Every row gives one point. Each copy is the shape, with its points in the same order, turned, moved and blurred by noise. Some copies are also mirrored. Which?
(in the rows, 128 means zero)

Shape, 9 rows:
[[131 192  98]
 [171  55 192]
 [182  56 158]
 [ 85 149 132]
 [113 111 112]
 [139 123 108]
 [122 145 122]
 [105 161  89]
 [191  33 126]]
Copy 1 (9 x 3):
[[170 147 146]
 [ 20  69 110]
 [ 48  67  87]
 [136  99 183]
 [130  72 138]
 [132  92 120]
 [131 107 151]
 [170 104 150]
 [ 61  46  53]]
Copy 1 is: mirrored
Copy 2 (9 x 3):
[[156 209 104]
 [111  60 185]
 [138  63 164]
 [ 94 178  99]
 [116 124  85]
 [146 136 111]
 [128 161 111]
 [136 183  72]
 [163  30 137]]
Copy 2 is: only turned
Copy 3:
[[108 188  98]
 [220  70 144]
 [187  67 159]
 [141 139  58]
 [130 106  89]
 [126 120 112]
 [138 141  90]
 [101 153  73]
 [159  45 174]]
Copy 3 is: mirrored
Copy 4:
[[178 123 107]
 [ 15 158 143]
 [ 37 167 117]
 [131  91 141]
 [105  90 109]
 [112 131 102]
 [141 120 124]
 [165  95 106]
 [ 22 171  65]]
Copy 4 is: mirrored

Shape:
[[ 85 146 117 130 162  89]
 [144  79 142 165 156 121]
 [131  71  49 104 201  82]
 [129 109 230 197 122 130]
 [126  97 155 136 144 178]
 [ 66 196  68  70  84 112]
 [192 106 188 163 122 153]
 [157 131 177 170 136  91]
 [178 109 165 164 193 149]
 [ 84 186  86 162 133 113]
 [114 162  74 105 187 100]
 [ 92 136  55 160 100 105]]
Copy 1, 12 rows:
[[ 73 140 129 132 148  91]
 [146  68 159 163 159 119]
 [159 121  53 128 206 104]
 [113  67 249 179 120 108]
 [117  87 169 159 138 176]
 [ 38 148  47 114  74 130]
 [167  76 214 154 101 149]
 [127  96 199 141 129  72]
 [173 114 199 143 158 141]
 [ 75 165 108 188 114  89]
 [116 176  88 114 162 103]
 [ 92 110  61 189 104  85]]
Copy 1 is: only turned
Copy 2:
[[ 71 150  84 144 152 131]
 [105  57 108 145 119 110]
 [162  94  35 115 197 102]
 [ 34  63 155 164  71 107]
 [ 93  62 134 132 122 176]
 [115 220 126 180 197 190]
 [102  64 174 128  69 125]
 [ 83 107 137 151  88  84]
 [110  58 107  84  74 123]
 [ 92 175  76 179 116 158]
 [120 165  62 109 163 135]
 [135 144  83 221 151 148]]
Copy 2 is: mirrored
Copy 3 (12 x 6):
[[179 176 113 145 166 153]
 [207  77 148 154 150 137]
 [222 114  45 122 210 152]
 [192  95 234 175 105 128]
 [158  81 160 122 130 183]
 [ 95 208  64 101 139 126]
 [150  49 183 162 153 111]
 [192 114 179 181 149 100]
 [168  53 172 161 193 165]
 [127 181  93 183 143 164]
 [166 171  78 131 215 152]
 [142 152  50 162 117 152]]
Copy 3 is: mirrored

Shape, 14 rows:
[[159 177 138 155 120  89 139 108]
 [115 115 146 115 144  97  86 142]
 [153  79  64  60 173 120 128 126]
 [ 88 213  47 107  89  98 124  77]
 [102 121  85  56  92 126 195 141]
 [127 166 120 178  92 100 113  40]
 [ 94 136 184 182 147 104 108 126]
 [142 133 114 105 104 117 110 177]
 [132  82 107  81 136 164  92 168]
 [138  95 128  92  72 149 191 159]
 [124  92 131 134  80  87 115 179]
 [145 105  82 120 166 138 100 149]
 [144  87 130 114 122 186 221 168]
 [133 187 177 147 100 103 110  72]]
Copy 1 (14 x 8):
[[141 124 165 156 158  93 192  92]
 [120 138 139 122 139  75 111 140]
 [210 154 116  59 116 105 145 178]
 [125 152  97  77 100  95 219  34]
 [119 154 127  75  75 117 227 175]
 [144  78 156 142 105  90 180  39]
 [102 131 192 180 124  97 115 104]
 [118 143 101 127 151 104 165 160]
 [130 129  92  89 132 142 113 187]
 [111 109 134 118  95 134 216 205]
 [105 125 106 169 116  72 155 177]
 [178 151 106 114 138 137 121 148]
 [138 130 166 131  94 186 198 221]
 [ 96  84 184 134 150  87 171  64]]
Copy 1 is: mirrored
Copy 2:
[[131 173 122 152 129 116 159  83]
 [156 150 114 145 171 101 102 153]
 [195 126  96  45 197 110 129 123]
 [ 85 249  69  73 126 149 111 103]
 [ 84 120  98  17 129 106 128 124]
 [117 188 108 156 130 173  94  48]
 [124 132 130 198 160 144 120 138]
 [153 143 117  99 105  83 118 157]
 [190 110 131  66 154 119 107 191]
 [116  73 123  61  92 106 132 122]
 [144 110  96 131 109  64  98 142]
 [196 136  95  99 155 134 132 155]
 [126  43 137  61 108 139 189 135]
 [104 191 168 172 135 138 103  88]]
Copy 2 is: only turned
Copy 3 (14 x 8):
[[ 70 167 134 127 190 116 111 133]
 [127 145 133 122 114  77  75 124]
 [165  95  86  50 138 137  61 159]
 [ 49 141  72  57 143 118 185 101]
 [126  58 109  76 160 106 161 194]
 [ 46 144  93 151 165 140 128  75]
 [117 162 137 175 159  54  96  94]
 [120 154 122 111 118 101 111 192]
 [188 121 109 109  88 119  90 169]
 [137  78 130 142 155 119 142 215]
 [102 125 107 153 117  70  91 194]
 [170 151  78  94 136 121  84 145]
 [191  87 129 147 202 124 135 214]
 [ 54 163 165 150 156 125 130  88]]
Copy 3 is: mirrored
